Each point is reached from the start by the listed moves, each made 0, 1 or 2 times, or once backwards (-1), plus a little noise. Say if it took an odd or an even number of moves. Then give how often each move was made.

Moves:
(1): [+0.28 -0.07 -0.08 -0.04]
(2): [+0.03 +0.25 -0.12 +0.09]
(3): [+0.10 +0.10 +0.24 -0.05]
Start: [+0.03 -0.01 -0.05 +0.14]
Points:
[-0.09 +0.00 +0.63 +0.00] -> even (-1, -1, 2)
[+0.38 +0.42 -0.38 +0.28] -> odd (1, 2, 0)
[+0.22 +0.18 +0.42 +0.06] -> even (0, 0, 2)
[+0.56 +0.24 -0.70 +0.28] -> odd (2, 2, -1)

Moves:
(1): [+0.29 +0.10 +0.03 -0.04 -0.01 -0.04 +0.02 -0.01 +0.02]
(2): [-0.08 +0.28 -0.02 -0.08 +0.11 +0.11 +0.02 +0.00 +0.09]
(3): [+0.01 +0.09 +0.27 +0.00 -0.01 +0.04 -0.06 +0.08 -0.18]
(4): [-0.04 +0.11 +0.03 +0.43 +0.08 +0.07 +0.02 -0.04 -0.02]
(5): [-0.01 -0.10 +0.05 -0.02 +0.31 -0.05 -0.08 -0.09 +0.04]
(6): [+0.01 -0.07 -0.04 +0.00 +0.03 +0.22 -0.02 -0.01 +0.03]
(7): [+0.01 -0.07 -0.01 -0.05 +0.04 -0.01 +0.26 +0.07 -0.09]
(8): [-0.01 -0.01 -0.06 +0.08 +0.04 -0.03 -0.08 +0.28 -0.08]
(9): [-0.01 -0.10 +0.15 -0.04 +0.00 +0.02 +0.12 +0.07 +0.36]
Start: [+0.05 +0.22 +0.11 -0.06 +0.00 -0.08 +0.05 -0.03 +0.14]
Points:
[+0.03 -0.14 +0.68 -0.56 +0.25 -0.38 +0.34 +0.44 +0.54] -> even (0, 0, 1, -1, 1, -1, 1, 1, 2)
[+0.06 +0.16 +0.23 -0.35 -0.36 -0.32 -0.04 +0.74 +0.75] -> even (0, 0, 0, -1, -1, -1, -1, 2, 2)
[+0.42 +0.68 -0.25 -0.64 +0.49 -0.31 +0.20 +0.48 +0.35] -> odd (2, 2, -1, -1, 1, -1, 1, 2, 0)
[-0.25 -0.12 +0.08 -0.36 +0.03 -0.36 +0.23 +0.71 +0.20] -> odd (-1, 0, 0, -1, 0, -1, 1, 2, 1)
[+0.14 +0.87 +0.24 -0.21 +0.29 -0.17 +0.41 +0.73 -0.19] -> odd (1, 2, 1, 0, 0, -1, 2, 2, 0)
[-0.12 +0.78 +0.52 -0.20 +0.63 -0.10 +0.28 +0.73 -0.39] -> even (0, 2, 2, 0, 1, -1, 2, 2, 0)
